Rows are points. To make a cloud, some directions were put in groups of two or more. Within a group, all points are equally far from the middle, so they leave a hole (a ring in 2 directions, a hollow ball in 3). The other directions are filled evenly. Then the cloud was stretched, turned, moved and blurred a little. How many holes are there, and how many directions does each take, smallest first?

Cloud (20 x 3):
0.053  0.057  -0.016
-0.014  -0.041  0.074
0.050  0.047  -0.035
-0.023  -0.028  -0.034
-0.023  0.039  -0.063
0.071  0.033  0.023
0.064  0.043  0.024
0.058  0.053  -0.003
0.005  -0.006  -0.054
-0.007  -0.016  0.083
-0.021  0.075  -0.035
-0.018  0.070  0.018
-0.013  -0.018  -0.046
-0.018  -0.059  0.033
0.074  -0.015  0.041
0.010  0.079  -0.027
0.043  0.059  -0.033
-0.062  0.003  -0.021
0.003  -0.053  -0.007
-0.064  0.001  -0.013
Holes: 1 (3)

Cloud (31 x 4):
-0.066  -0.010  -0.021  0.010
-0.070  0.020  -0.031  0.029
0.087  -0.048  0.056  -0.015
0.063  0.039  0.036  0.034
-0.053  0.022  -0.026  0.059
0.043  0.029  -0.041  0.056
-0.019  -0.042  0.077  0.014
-0.034  -0.042  0.054  -0.035
-0.042  0.029  -0.055  -0.016
0.081  -0.066  0.055  0.011
-0.007  0.009  -0.056  -0.022
0.061  0.059  -0.012  0.018
-0.029  0.019  -0.055  -0.021
0.038  -0.030  0.083  0.033
0.049  0.004  -0.044  0.044
0.049  -0.032  -0.036  -0.001
-0.055  -0.039  0.010  0.012
0.048  0.037  -0.050  0.030
-0.034  -0.026  0.065  -0.034
0.031  -0.057  0.008  -0.045
-0.056  0.080  0.002  -0.009
0.026  0.048  -0.025  0.070
0.073  0.020  0.050  0.022
-0.014  -0.006  -0.019  0.072
-0.050  -0.047  0.023  0.008
-0.029  0.053  0.033  -0.041
0.077  0.028  0.037  0.001
0.077  0.011  0.044  -0.023
-0.073  0.051  -0.041  0.015
-0.048  -0.019  -0.025  -0.020
0.059  0.054  0.004  -0.013
Holes: 2 (2, 2)

Cloud (29 x 4):
-0.026  0.051  0.000  -0.007
-0.011  -0.073  -0.009  0.007
0.046  0.015  -0.050  0.015
-0.020  -0.010  -0.074  0.081
-0.087  -0.004  -0.084  0.024
-0.062  -0.077  -0.029  0.085
0.052  -0.006  -0.025  -0.012
-0.036  0.041  -0.062  0.042
-0.001  -0.021  -0.006  0.088
0.012  0.028  -0.044  0.078
-0.050  0.007  -0.017  0.095
-0.050  -0.016  -0.015  -0.021
-0.031  -0.058  0.005  0.001
-0.053  -0.045  0.016  0.032
-0.097  -0.021  -0.033  0.016
-0.037  -0.013  0.030  0.056
-0.020  -0.054  0.008  0.001
-0.021  0.053  0.013  -0.009
-0.015  0.075  -0.024  0.033
0.005  0.040  0.003  -0.032
-0.050  0.033  -0.064  0.035
-0.024  -0.026  -0.088  -0.012
0.035  -0.018  0.028  0.059
-0.015  -0.021  -0.076  0.079
-0.022  -0.031  0.014  0.077
-0.042  0.037  0.025  0.021
0.026  0.008  0.014  0.087
0.020  0.032  0.009  -0.039
0.052  0.032  -0.001  -0.036
Holes: 1 (3)

Cloud (56 x 6):
0.088  -0.044  -0.007  -0.062  0.039  0.009
0.041  -0.065  -0.053  -0.040  0.027  -0.023
0.018  0.032  -0.092  -0.025  0.052  0.051
0.007  0.048  -0.015  0.029  -0.011  0.015
0.030  -0.076  0.013  -0.026  0.046  0.002
0.068  -0.032  -0.006  -0.015  -0.022  -0.065
0.024  0.006  -0.082  -0.058  -0.032  -0.040
0.073  0.008  -0.029  -0.019  0.066  0.005
0.019  -0.054  -0.005  -0.057  0.026  -0.036
0.099  0.033  0.002  -0.001  0.053  0.044
0.100  0.024  0.010  -0.010  0.047  0.084
0.052  -0.040  -0.049  -0.023  0.034  0.055
0.027  0.043  -0.053  -0.007  -0.056  -0.037
-0.013  0.021  0.012  -0.020  -0.047  -0.059
0.035  0.058  -0.054  -0.005  0.093  -0.006
-0.014  -0.054  -0.105  -0.050  -0.039  -0.024
-0.005  0.074  0.051  0.004  -0.009  -0.003
-0.040  -0.054  -0.048  0.013  0.037  -0.028
0.012  -0.003  0.009  -0.059  -0.007  0.050
-0.030  -0.003  -0.016  -0.014  -0.006  0.020
0.097  0.011  -0.012  -0.086  0.043  0.027
0.007  0.072  -0.031  -0.047  -0.018  -0.021
-0.035  -0.025  -0.019  0.022  0.050  -0.010
0.130  0.038  -0.002  -0.065  0.004  0.010
-0.055  0.034  -0.011  0.013  0.029  0.007
0.006  -0.080  -0.029  -0.006  0.020  0.010
-0.030  -0.030  0.010  0.044  -0.006  -0.019
0.061  0.002  0.050  -0.073  -0.013  -0.037
0.060  0.049  0.040  0.014  0.005  -0.001
0.055  0.024  0.045  0.005  0.008  -0.052
0.002  0.050  -0.032  -0.046  0.049  0.044
-0.055  0.044  0.031  0.004  0.036  0.010
0.044  -0.020  -0.079  -0.046  0.005  -0.051
0.043  -0.077  -0.038  -0.046  0.026  0.010
0.038  -0.021  -0.032  -0.050  0.018  0.075
-0.006  0.048  -0.073  -0.037  -0.036  -0.037
0.016  0.097  -0.020  0.026  0.003  0.029
0.015  0.020  0.030  -0.068  0.007  -0.038
0.074  0.049  -0.013  0.011  -0.011  0.013
0.093  0.015  0.010  -0.053  0.038  -0.016
-0.022  -0.042  -0.078  0.050  -0.009  -0.012
0.056  0.086  -0.047  -0.005  -0.003  -0.040
0.027  0.005  -0.037  -0.045  0.046  -0.033
0.055  0.050  0.023  -0.018  -0.004  0.084
0.058  -0.062  -0.041  0.013  -0.019  0.034
0.105  0.046  -0.060  -0.026  0.006  -0.010
-0.003  0.049  0.003  -0.049  0.058  -0.038
-0.022  -0.007  -0.091  -0.019  -0.041  0.017
0.011  0.047  0.017  -0.065  0.049  -0.020
0.013  0.055  0.005  -0.055  -0.022  0.018
-0.009  -0.023  -0.047  -0.057  -0.030  -0.039
0.002  0.051  -0.079  -0.015  -0.057  -0.001
-0.007  -0.009  -0.034  -0.009  -0.071  -0.016
0.039  -0.078  -0.095  -0.018  0.017  0.006
-0.050  -0.013  -0.091  -0.006  0.024  -0.022
0.086  0.061  -0.052  -0.016  -0.003  -0.024
Holes: 1 (3)

Cloud (56 x 6):
-0.002  -0.027  -0.021  -0.016  0.036  -0.088
-0.023  0.026  -0.024  -0.011  -0.031  0.077
0.031  0.020  -0.012  -0.006  -0.054  0.026
-0.008  0.081  -0.032  0.059  -0.103  0.021
-0.016  -0.033  -0.051  -0.007  0.019  -0.012
-0.027  0.025  -0.074  0.013  0.015  -0.028
0.006  0.012  -0.048  -0.004  -0.086  0.065
0.009  -0.049  0.056  -0.005  0.060  0.048
-0.014  0.039  0.009  0.043  -0.066  -0.018
-0.044  0.052  -0.087  0.032  0.003  -0.023
-0.017  -0.014  0.017  -0.064  -0.066  -0.056
0.050  -0.033  -0.015  -0.044  0.062  0.026
0.028  0.038  0.079  -0.071  -0.049  -0.003
-0.035  -0.032  0.003  -0.010  0.059  -0.020
0.049  -0.024  -0.068  -0.013  0.068  0.000
0.052  0.027  0.031  0.011  -0.060  0.026
0.013  -0.106  -0.058  -0.039  0.100  -0.016
-0.046  0.005  -0.053  -0.055  -0.014  -0.040
0.041  0.054  -0.035  -0.025  -0.069  0.017
-0.014  -0.024  0.033  -0.037  0.010  -0.003
0.083  -0.051  0.000  0.041  0.006  0.076
0.036  0.053  -0.043  0.048  0.041  0.046
0.029  0.014  -0.024  0.033  -0.066  0.068
0.014  -0.061  -0.015  -0.026  0.052  -0.040
-0.034  -0.039  -0.033  -0.013  0.030  -0.015
0.034  -0.006  0.039  -0.078  -0.006  0.055
-0.006  -0.044  -0.091  0.042  0.034  -0.078
-0.034  0.059  -0.078  0.055  -0.086  -0.029
-0.024  0.000  -0.025  0.001  0.000  -0.003
0.070  -0.085  -0.004  -0.031  0.031  0.035
-0.037  0.007  0.028  -0.031  -0.051  0.021
-0.003  -0.106  -0.007  -0.007  0.028  -0.031
-0.021  -0.044  -0.012  0.012  0.015  0.060
0.021  -0.031  0.043  -0.091  -0.047  0.010
-0.008  0.041  0.044  -0.009  -0.085  -0.036
-0.019  -0.078  -0.005  -0.083  0.056  -0.034
0.020  -0.088  0.023  0.012  -0.029  0.016
-0.010  0.031  -0.011  0.017  0.020  0.071
0.015  0.022  -0.070  0.027  0.045  0.053
-0.015  -0.058  -0.130  0.048  0.053  0.001
0.022  0.051  -0.002  -0.004  0.004  0.051
0.054  -0.036  -0.057  -0.054  -0.039  0.004
0.021  -0.012  0.031  0.038  -0.024  -0.019
-0.054  -0.010  0.007  -0.062  -0.031  0.006
-0.005  -0.015  -0.070  0.051  0.016  0.045
-0.005  -0.032  -0.120  -0.012  -0.037  -0.048
0.046  -0.006  0.020  0.002  0.028  0.029
0.005  0.007  0.029  -0.059  0.012  0.031
0.050  0.008  -0.019  0.001  -0.009  0.105
-0.010  -0.009  0.022  -0.048  -0.019  -0.077
-0.007  0.021  0.043  -0.028  -0.032  0.053
-0.017  -0.040  0.027  0.031  -0.004  -0.047
0.042  -0.059  0.040  0.013  0.037  0.037
-0.002  0.043  0.027  -0.040  -0.022  -0.036
-0.023  -0.076  -0.015  -0.062  -0.014  -0.082
0.033  0.069  0.026  -0.027  0.008  0.013
Holes: 0
